Each wall is flat, endless, passes through zero and stands at right angles to its row. A trip goes straight from one point to another. Which walls does it cross, in order?
In the rows, zero is written as 128.

Walls:
(1): [ 92 113 130]
(2): [113 190 122]
(3): [167  94 111]
(4): [140 149 106]
(5): [180  84 146]
(6): [142 183 135]
(7): [158  79 132]
Trips:
[169  69 175] to [160 111 101] => 4
[110  68 143] to [145  81 160] => none
[119 162 160] to [ 94 144 111] => 1, 4
[158  73 176] to [173 113 106] => 4

Walls:
(1): [124  87 132  84 155  70 152 119 116  67 146  61 164 170]
(2): [136 109  89  92 173 200 133 105 186 143 170 141 147 110]
(3): [161  89 165 104  61 154 120 156 133 116 139  98 113 154]
(4): [105 131  77  88 137 150 132 136  76 133 148  94 163 132]
(5): [153 131 135 174 114 113 139 120 149 103 102 143 109 145]
Trips:
[183 101 119 173 129 121 127 151 104  95 121 168 139 129] to [138 109  89 131 104 114 112 120 104  84  95  74  66 193] => 1, 4
[106 128  71 158 129  86 124 168 141 132 115 100 100 102] to [ 44  79 139 160 129 118 120  81 115  91 138 115 158 105] => 1, 5
[138 129 139 104 127  93 168 161  99 120 123 140  66 167] to [156  70 164  93  93 196 144 182 106 119 121  97 144 144] => 4, 5, 2
[141 124 152  64  99 187 172  73 117 132 132 120 166 169] to [175 191 127 120 111 186 117  95  59  99 164 113 110  90] => 1

Walls:
(1): [ 79 127 120 130 136 136 103 156 135 139  92 118 144 119 105  93 170  93
 131  69 127 135 161 126 134 114 151  76 153 101 122  66 137 145 102 139
  97 171 104 140  83 108 117 121 117  53 130 106]
(2): [123  92 134 147 148 135 142 130 130 150 113  89 131 161 125 176 132 128
 114 134 144 151 191 150  76 128 134 143 147  89 123  99 152  97 160  70
 141 114 147 130 125  65 150 135  86 154 131 117]
(3): [111 121 166 144 147 183 146 118 141 138 142 141 132 150 181 150  92 136
 115 134 145 130 115 161 118 170 157 106 161 156  90  93 196 132 107 171
 140 122 129 113 118 131 145  79 121 171 122 147]
(4): [110 167 134 130 124 147 178 103 193 125 128 107 170 128 168 191 164 130
 102 105 135 153 134  46 138 130 174 200 177  77 139 145 129 108 117 101
  95 114 140 161  71 153  94 182  99 101 162 119]
(5): [132 179 101 115  78  62 121 123 137  70 145 144 136 187 111 104  56 121
 157 101 158  45  65 134 107 186 127 137 142 144 168 127 142 139 101 179
 137  73 156  82 138 100  99  93 126 139  91 109]
(6): [126 114 143 101  75 123 118 159 153 138 148 154 163 130 124 144  86 148
 123  73 169 136 161 147 121  31  82  79 106 170  96 141 162 193 115 137
  87 191 132 193 179 135 113 140 162 157 111 126]
(7): [173 111 130 121 130  52 143 145 172 111 121 183 126 122 131 136 110 153
 129 136  68 152 148 107  97 146 151 122 120  57 140 117  84 141 161 114
 159 122 117 136 196 104 128  92 107  63 121 136]
(8): [143 119 130 152 110  97  87  76 114 144 169  98  92  96 118 146 135 118
 117 135  41  74 121 201 152 111 161 146 170  79 167 147 195 107 115 168
 129 112 158 144 157 175  83  96 114 121 110 163]
Trips:
[181 123 150 119  81 113 160  55 145 134 148 145 163 103  74 114 119 188
 152  80 157 112 133  79 117 123 185  86 162 145  87 157 177  84 191 194
 118 144 100 189 167 129 165 166 143 170 136 101] to [ 95  64 160 163 119  55 212 119 171 142  63 150 201 122 103 178 154 150
 120 134  66 135 141 128 141  96 118 118 194 164 157 153 108 186 186 108
 109 118 145 108 147 173 162 146 174 129 132 104] => 5, 3, 8, 2
[119 137 137 181 165 150 115 122 138 126  83 156 140 123 138  92 143 154
 125 126 129 168  81 106 113 189 126 165 188 136 170 130 123 121 125 102
  87 121 115  93 106  78 138 115 120 207 118 115] to [ 94  84 109 189 129 126  93 159 169 101  95 111 152 143 214  96  99 167
 162  73  92 155 136 137  97 184 121  95 129  74 166 143 132  97 230 144
 119 135  96 110 139 172 132 117 107 125  97  92] => 7, 1, 4, 8
[137  90 152 123 141 125 133 114 185 165 156 148 160 109  84 127 140 158
 142 111 141 131 120  74 118 182  66 194 136 134 107 126  69 179 135 170
 108 169 149 106 131 127 142  89 159 151 150 145] to [154 130 148 107 107 154  68 194 128 182  71  89 141 199 166 115 164 121
  94 177 155 111 133 127 178 171 192 181 174 173  85 142 162 122  76 143
 153 127 112  97 146 154 101 108 164 150 120 104] => 3, 7, 6, 8
[173  71 190 103  58 163  93 156  68 118 155 161 176 115 108 174 138  93
 136 121  39 122 134 140  88  70 158 131 157 137 115 101 145 106 150 117
 172 142  86 101 161  71 148 147 123 104 116  88] to [ 49  78 142 108 118 107 107 109  96 158 118 114 152 122  98 103 100 138
 139  99 167 128 131 207 101  59 114 143 120 194 145 135 134 184 166 102
  97 181 156  96 133 103 125 148 139 147  50 167] => 7, 8, 5

Walls:
(1): [171 142 124 140 160 134 113 101  97 138 150 175 134 103 123 103 103 181
 169  90 130 131 108 114 111 132 131 156  92 167  50 156  94  95 149 109
 162 125  86 107  35 105 162 140 123 134  99 153]
(2): [124  74  95 116 163 140  77 112 125 137  87  59 148 125 119 102 161 135
  39 135 185 150 112 207  97 158  99 165 143 187 130 141 147 131 145 100
 155 141 188 101 138 169 134 118 155 109 103 151]
(3): [118 161 108 141  72 110 100 126  94 199  87 148  78 106  92 111  97  51
  75 101  77 236 128 176 129 149  94 159 104 116  98 146 125  95 166 132
 144 155 113  86 117  81  73 126 159 136 144 132]
(4): [ 88 141 111  94  81 105 133  98 126 199 120 143 165 144 159 144 139 132
 158 144 142 109 156 107 113 139 145 126 135  90 121 101 133 132  63 148
 129 165 147 148 104 182 179  60 150 168 147 151]
(5): [102 139 157 100 118 132 165 137  79 181 138 134 159 122 154  81 124  86
 112 120 146 153  88 148 154 169  86 168  66 157  85 161 128 160 166 196
 126 137 130 136 161  78 114 102 126 101 129 170]
(6): [126 112 133 114 117  76  72  85 102 146 138 125 133 144 163 155 171  94
 103 142  79  49 110 177 156 121  96 135 151 131  71 138 172  74  84 117
 121 168 186  91 108 169 145 103 146 161 169 110]
(7): [146  85 109 119 121 159 123 145 187  86  56 116 141 137 127  86 104  83
 105 120 172 118 200 124 151  66 103 238  91 122  78 101 118 100 168 125
  96 134 100 182  99 130  85 108 158 143 141 123]
(8): [155 107 131 120 103 137 147  62 148 127 139 163  96 147 101 141  92 143
 104 174  64  67 148 120 165 175 114  49 171 142 153 146 122  93 100 116
 105  99 127 127 130  96 100 142 127 165 173  89]
(9): [155 126  94  82 139 191  97 132 122 124 152  70 118 182  95 107  55 115
 145 150 100 129 131 135  96 128 143 133 206 152 159 118 115 102 122  96
 135 103  86 186 171 157  63 134  91  77 121 126]
(10): [129 123 135 158 113 157  96 166  84 160 127 149 106 201 130 155 129 178
 128 150 132 129 149 156 130 170 119 102 142 143  81  99 133  66 115 118
 141 124 128 165 152 165 138 141  96 104 148 167]
Trips:
[140 137  92 127 164 127 106 153 175 143 157 131  96 131  93 123  88 167
 128 114 135 104 129 131 142 140 184 138 103 131  78 105 128  29 109 113
 126 125 135 108 121 149 131  77 120 159 152  71] to [111 126 114 173 124 154 121 112 126 145 138 106 150 116 125 114 108 121
 137 145  69  87 184 144 119  92 145 177 123 146 132 152 146 122 131 111
 199 136 125 139 114 181 116 157  57 168 184  67] => none
[ 43 126  73  93 131 118 113  82  92 146  89 139 154 170 133  96 114 141
 131 162 130  98 148 114 221  73  79 110 139 175 100 108 105 120 138 109
 120  94  80 185 158 134 151 109 103 134 188 163] to [100 143 106 142 140 194 132 144 149 169 182 125 162 125 151 143 151 115
 162 146 107  91 103 137 153 161 120 130 120 118 128 153 143  58 114 136
 156 143  77 114 111 143 132 147 111 144 103 161] => 1, 7
[ 52 108 109 192  93 110 155 118 117  74 138 102  85 116 121  84 151 106
 168 110 181 129  98 127 154 184 158 113 183  76 117 151 183 168 135 127
  72 109 112 130 144 139 115 160 136  99 146 156] to [ 87 149 117 154 100 149  84 152 157 233 158  98 142  76 140 118 139 140
 163 115 102 124 110 151 139 174  65 145 189 101 156  65 168  73 111 148
  54  98  94 157  94 121 159 145 118 128  90 180] => 10, 4, 9, 3, 6
[ 58  87 144 134 128  98  93 147 122 132 128 134 125 101 115 122 141 155
 142 140 145 105 133 114 126 130  74 132 117 106 170 124 204 117 137  77
 108 123 149  98 110 140 114 111 120 199  92 112] to [105 107 110 146 165 143 162 132 141 136 114  24 173 152  91 146 112 155
  79 135 113 118 108 215  85  59 151  78 118 111 106 142 161 168  82 115
 143 155 108 146 119 107 159 110 156 102 136 121] => 8, 9
[144  70 101  83 128  92 180 120 115 125  87 136 130  87 120 143  83 160
 153 131 142 113  90 107  72 169 107 122  99 164 133 123 144 130 126 122
 109 129 123 120 171  95 162 155  99  83  88 129] to [153 160 110  55  95 139 111 116 150 112 126  94 152 103 171 121 167 164
 141 141 159 144 168 126  31 124 116 172 110 148  92 183 141  99 155 126
 126 139 101 151 120  72 159 103 172 118 157 135] => 8, 7, 9, 4, 3
